Each row of a before or after table is a point. One or more steps were done to the points. Then noise was added and the rows were shuffled. The steps act on how far a point lies along the listed directions, d1 being the first. Write out the steps. A step turns or swaps two directions, mirrors them in a line or flattens them onto one, adds a multiple of one to another, or multiplies one. Angles are multiples of 10 degrees, from the lower direction toward the higher: turns from -170 to 170, lines from 10 to 170 but not 90. Use the fewest steps. Two steps may share a direction if one is a turn and the other turns, adds or multiplies; they go together, in the order done. Otherwise the lowest direction goes first.
In the rows, zero is written as 128.

Directions:
(1): [108  93 180]
(2): [ 67 127 104]
(3): [142  73  96]
Before, 12 rows:
[[134 129  77]
 [112 117 115]
 [173 154 108]
 [143  68 126]
 [ 73 137  72]
 [171 114  44]
 [177 162  95]
 [119  82 150]
 [173 167 118]
 [162 136  95]
 [ 68 132 161]
 [ 65 178  88]]
After, 12 rows:
[[141 171 111]
 [135 107 179]
 [121 183 107]
 [148  79  54]
 [106 175  98]
 [110  62 128]
 [166 151 106]
 [159 138 183]
 [193 191 101]
 [148 117 121]
 [180  92  82]
 [128 181  89]]
Steps: turn d2 and d3 by 110 degrees

Directions:
(1): [158  88  58 140 124  91  97 168]
(2): [137 100 169  99 158 121 169 202]
Before, 14 rows:
[[124 159  89 169 102 142  65   7]
 [145 132  75 141 103 138  57 106]
 [126 136  79 157  71 116  79  58]
 [134 103  80 152 128 121  91 102]
 [167  88 124 106 131  97 132 211]
 [118 132  28 192  81 134  37  50]
 [150  84  71 139 132  94  87 143]
 [106 108  80 170 105 132  86 108]
 [ 87 163 229  87 126 157 180 113]
 [159  66  61 147 123  98 100 177]
 [100 118 135 108 141 136 123 104]
 [148 129  42 174  80  95  64  86]
 [129 167 189 108 114 166 151  90]
 [120 156  90 144 110 151  99  61]]
After:
[[ 70 190 239  96 114 175 175  70]
 [130 136 127 118 136 145 134 125]
 [159  71  62 139 134  82  86 161]
 [163 103  79 132 105  95  93 163]
 [128 176 207 101 116 176 160  82]
 [157 106  94 126 122 127  78 160]
 [136 106 117 130 101 104 121 137]
 [134 120 148 129 142 132 125 113]
 [168  58  36 154 120  85  85 183]
 [116  88  93 151 124 123 108 154]
 [ 96 117 140 106 143 138 126 107]
 [162  89  69 148 107  77 100 171]
 [139  83  75 149 126 116  94 166]
 [140  85  88 143 141 114 106 142]]
Steps: multiply d1 by 1.3; multiply d2 by 0

Directions:
(1): [162 107 118 126 192 104  82 100 131 203 175 135 177 148]
(2): [117  91  85  88 114 103 177 135 105  98 208 168 112 176]
(3): [181  80 200  91 139 131 150 121  83 122 108 184 130  82]
(4): [ 94 106 130 182 161 131 124  86  47 146 111 121  60 157]
(5): [129 134 105  67 169 136  95 137 159 121  58 175  92 187]
(6): [ 57  74 178 101 123 192 122 164 153 174 150 115 121 138]
Before:
[[ 45 114 174 139 112 188 142 174 123 118  92  91  93 111]
 [111 176  88 131 107 115 100 142 200 123  89  98 112 135]
 [122 142 136 116  99 140 154 159 162  97 115 133 148 122]
 [148  79 130 184 125 122 102  88  78 180 163  96 153  96]
 [169  91 184  82  96 110 165 156 132  91 237 174 170  75]
 [180 151 136  86 130 119 130 156 160  98  81 170 109 109]
 [ 91 118 126 249 107 161 125 108  81 170 166  54 147  98]
 [165  72 163  68 120 159 121 154 125 145 107 177 122 127]
 [128 192  63 126 124 105 113 120 135  50  70 110 130 143]
 [ 55 124 166 149 105 196 128 141 118 125 104  87  82 102]
 [130 160 125  75 105  87 131 141 167  96 163 150 162 130]
 [186 101 190  75 125 134 136 167 121 108 144 181 161  81]
 [119 109 165  73 105 174 149 135 124  96  91 147  82 123]
 [151 204 118 116 113 153  91 132 160 103  68 121 112  93]]
After:
[[146  82 132 184 120 125 108  92  77 170 156  96 145  92]
 [158  76 185 106 118 108 159 134  96 108 231 170 146  94]
 [136 193  63 120 124 102 112 123 146  53  76 112 142 140]
 [111 172  87 135 114 115  95 138 195 131  90  98 111 138]
 [130 113 163  60 103 172 147 143 146  98  99 148 103 118]
 [ 61 123 173 116 100 188 140 190 159 113 102  94 127  99]
 [154 201 116 117 120 153  85 126 161 109  72 124 115  95]
 [178  94 189  94 142 135 131 153  97 122 144 178 146  93]
 [ 72 133 167 121  91 195 127 160 157 118 112  94 115  85]
 [122 139 131 119 109 136 149 151 157 108 121 133 148 124]
 [179 143 134  92 141 120 123 148 149 109  83 172 108 114]
 [160  68 165  73 126 157 120 148 113 150 106 176 114 131]
 [123 148 121  96 125  87 124 123 137 112 161 146 141 145]
 [ 96 128 127 230  89 162 133 123 102 156 166  55 162  84]]
Steps: multiply d4 by 0.4; turn d1 and d4 by 30 degrees
